Every row gives one point. The points of each table are mixes of a few directions, plus a little noise. Count the directions of each table, and those that both share. Where both have some left over, give the other angles between the two spaces (their principal angles), to ten degrees, smallest first.

First:
[[-0.01 -0.06]
 [ 0.08  0.35]
 [-0.12 -0.59]
 [ 0.13  0.55]
 [-0.09 -0.41]
 [-0.16 -0.77]
 [ 0.19  0.92]]
Second (5 x 2):
[[-0.14 -0.57]
 [-0.08 -0.43]
 [-0.07 -0.41]
 [ 0.17  0.76]
 [ 0.14  0.66]]
Directions: first 1, second 1, shared 1

First:
[[ 0.53  0.65  0.26 -0.40 -0.17  0.90]
 [-0.17 -0.56  0.38 -0.27  0.03 -0.57]
 [ 0.10 -0.36  0.27  0.21 -0.32 -0.39]
 [-0.31  0.27 -1.07  0.68  0.38 -0.06]
 [-0.48 -0.41  0.54 -0.13 -0.10 -0.16]
 [ 0.32  0.41 -0.37 -0.10  0.18  0.29]]
Second (6 x 6):
[[ 0.13 -1.05 -0.37 -0.35  0.00  0.95]
 [-0.17  1.05  0.35  0.33 -0.04 -0.98]
 [-0.31 -0.17 -0.37 -0.32 -0.51 -0.13]
 [ 0.18 -0.08  0.11  0.10  0.24  0.21]
 [-0.19  0.16 -0.09 -0.07 -0.25 -0.29]
 [ 0.37  0.07  0.37  0.30  0.56  0.24]]
Directions: first 4, second 2, shared 0; angles 70, 80

First (11 x 11):
[[ 0.28  0.64  0.67  0.44  0.22  0.16 -0.05 -0.85  0.12 -0.07 -0.31]
 [ 0.16 -0.16  0.37  0.25  0.22  0.08  0.35 -0.28  0.25  0.45 -0.41]
 [-0.15 -0.49 -0.31 -0.07  0.08 -0.19 -0.20  0.19  0.34 -0.09  0.49]
 [ 0.35  0.49  0.55 -0.04  0.06  0.27  0.01 -0.05  0.08  0.19 -0.10]
 [-0.46  0.27 -0.45  0.27 -0.30 -0.17  0.00 -0.28 -0.81 -0.65 -0.35]
 [-0.21  0.30 -0.25 -0.05 -0.33  0.02  0.08  0.18 -0.69 -0.26 -0.27]
 [ 0.31 -0.31 -0.78 -1.40 -0.20  0.03 -0.41  1.00  0.29  0.26  0.87]
 [ 0.06 -1.01  0.13  0.32  0.42 -0.15  0.42 -0.15  0.79  0.69 -0.15]
 [-0.16  0.18 -0.30  0.08 -0.03 -0.16 -0.25 -0.51 -0.17 -0.45  0.02]
 [ 0.30  1.06  0.47 -0.23 -0.07  0.27 -0.67  0.02 -0.03 -0.49  0.63]
 [-0.47 -0.99 -0.12  0.47 -0.08 -0.13  0.72  0.70 -0.19  0.41 -0.39]]
Second:
[[ 0.24 -0.42  0.29 -0.38 -0.21  0.30 -1.07  0.61  0.30  0.59  0.20]
 [ 0.82 -0.17 -0.80  0.29  0.04 -0.31  0.30  0.12 -0.08 -0.73  0.08]
 [ 0.62 -0.11 -0.05  0.35  0.27 -0.03 -0.41  0.05  0.86  0.50 -0.21]
 [-0.14 -0.16 -0.07  0.14  0.56 -0.24  0.66  0.51 -0.18 -0.35  0.59]
 [-0.75  0.31  0.36 -0.36 -1.21  0.36  0.21 -0.50  0.21  0.44 -0.52]
 [-0.27  0.19  0.22 -0.38 -0.79  0.33 -0.51 -0.46 -0.10  0.30 -0.48]
 [ 0.18  0.05 -0.31  0.01 -0.16 -0.08  0.11 -0.17 -0.27 -0.38 -0.09]
 [ 0.37  0.33 -0.30  0.60  0.64 -0.31  0.34 -0.63  0.13 -0.23 -0.38]
 [-1.11  0.04  0.71 -0.35  0.16  0.16  0.37  0.31 -0.36  0.25  0.46]
 [ 0.04 -0.06 -0.05  0.06  0.70 -0.17  0.02  0.16 -0.51 -0.37  0.34]]
Directions: first 5, second 5, shared 1; angles 30, 60, 70, 70
